Each row of a before or after table is a point. One or more steps were done to the points. Then noise was added and the rows were shuffled. The steps act on columns, c1 being the first. What was done? A step turns or swaps two columns, mirrors them in a line or flattens them onto one, adds a multiple of one to another, or multiplies or shifts one. Angles are multiples of 10 degrees, from the lower column toward the higher: turns from -170 to 170, lines from 10 to 170 but not 90. Use the fewest steps. Two steps may share a column if one is a turn and the other turns, adds or multiplies; they go together, in the order done. Otherwise the lowest column goes first.

Before, 9 rows:
[[ 18  17 -25]
 [ 19  23  48]
 [  3   2  11]
 [ 22  35  -8]
 [ 30  22  -5]
 [ 15  -3  34]
 [ 15  47 -36]
 [ 13  21 -47]
 [ -1  17  32]]
After:
[[ -3  29  18]
 [ 36  20 -53]
 [ 75  18 -11]
 [  6   7   5]
 [ 33  11  27]
 [ 35  -7 -51]
 [ 46   4 -31]
 [ 57  24 -26]
 [ 45  46  31]]
Steps: multiply c1 by 2.5; turn c2 and c3 by -30 degrees

Before (14 x 4):
[[  19   -1    3  -13]
 [   6  -72   -7  -30]
 [ -12    7   10  -27]
 [ -15  -26   -6  -19]
 [  -2  -34   10   61]
 [   3  -19   -2    8]
 [   2    1    8  -29]
 [  -4   -2    1  -19]
 [  18    0   10  -26]
 [ -14   -8  -14   21]
 [ -82   -2   -6  -18]
 [  -6    6 -121  -22]
 [  17   -9   -4   -9]
 [ -26  -33   -4   -2]]
After, 14 rows:
[[  5   3 -80 -10]
 [  1 -40  38   7]
 [  0   3  50 -18]
 [ 63 -56  32  -6]
 [-16  15  42  -6]
 [-15  12  51 -15]
 [-19 -25  50  71]
 [ 14  -4  50 -15]
 [  3  -6  41  -9]
 [-19   2  38  -1]
 [-53 -50  32 -20]
 [ -6 -31  37  -8]
 [-15 -11  38  17]
 [  7 -15  26  30]]
Steps: mirror c1 and c2 in the line at 70 degrees; shift c3 by 40; shift c4 by 10

Before (13 x 6):
[[ -7 -31 -43 -33  16 -44]
 [-16   5  -8  19  17 -38]
 [-27 -23  24   9 -11 -35]
 [-15  -4   9  64  22  44]
 [-40 -17 -17  12 -13  86]
 [-12  24  21  37 -36  44]
 [-36   9  -6   4  13 -30]
 [  3  14 -24  39  -5  29]
 [  1 -16 -26 -10   8 -39]
 [ -7 -74 -22   0 -39 -86]
 [-24 -25 -31  45 -28  29]
 [ 13 -35  -9 -31  18 -27]
 [-27   9 -26   9  14  35]]
After, 13 rows:
[[-24 -37 -76  13   1  41]
 [ -7  -1  13  -9  26 -47]
 [-15  -2   6 -35  29 -68]
 [  9   2 -34  36 -14  -4]
 [-40 -12  19  12 -11 -26]
 [ 18 -20 -17  35 -39  46]
 [-16   8  20  19  -1 -32]
 [-25  -3 -41   7 -11  -1]
 [  0   8  21 -35  43 -29]
 [-30   7 -28  66   8  40]
 [-17 -28  47   8  10  -3]
 [ 19 -55  50   5  59 -74]
 [  2 -43 -46  48  16  -4]]
Steps: turn c1 and c5 by 40 degrees; turn c2 and c5 by -70 degrees; turn c3 and c6 by 50 degrees

Before:
[[ 10 -17 -16  -8  -5 -10 -48 -19  -4]
 [-13 -17  10  40 -26 -65  10 -17  15]
 [-13  28  37 -17 -27   0  30 -15  10]
 [  6 -21 -18  37   4   6  15  62   7]
 [  9 -34  -8 -14  -5   5  32 -15  14]
 [  8  -2 -32 -17 -10 -23  24 -18  21]
 [  3  -8   1   1  -1  -4  -3  -8   6]
 [-20  -5 -37  -3   0   9  36 -18  22]
 [ 17   1 -32 -13  -3   5  23  -6  19]
 [-15 -27 -36  27 -44  -5  24  70  30]
 [  5 -21 -30   3 -15  -6  45 -18 -18]
 [ 13 -11 -22  62 -24  -7  10  -4  30]]
After (12 x 9):
[[  14  -27  -36    9   -8  -42   61  -70   30]
 [  33  -22  -28    3   -7  -19  116   18  -16]
 [  13  -16  -15   -4   -9   -4 -118   24   -3]
 [ -18   27   38   -5    1  -26   74   10   10]
 [  11  -17   11   16  -67  -26   27    8   14]
 [  33   -2  -32   -9  -24  -12   58   19   22]
 [  21    0  -30   -6    3   -4   57   13   18]
 [  64   -7  -36    0    5   -1   88    8   22]
 [ -16  -19  -19   14    6    1   38  -52    8]
 [  11  -13  -22   22   -8  -22   22    9   30]
 [   9  -35   -7   -5    4   -5   80   20   15]
 [  -3  -10    1   -1   -2    2   -8   10    6]]
Steps: turn c1 and c8 by 150 degrees; add -1 times c3 to c1; multiply c4 by 0.4; swap c5 and c6; multiply c7 by 2.5
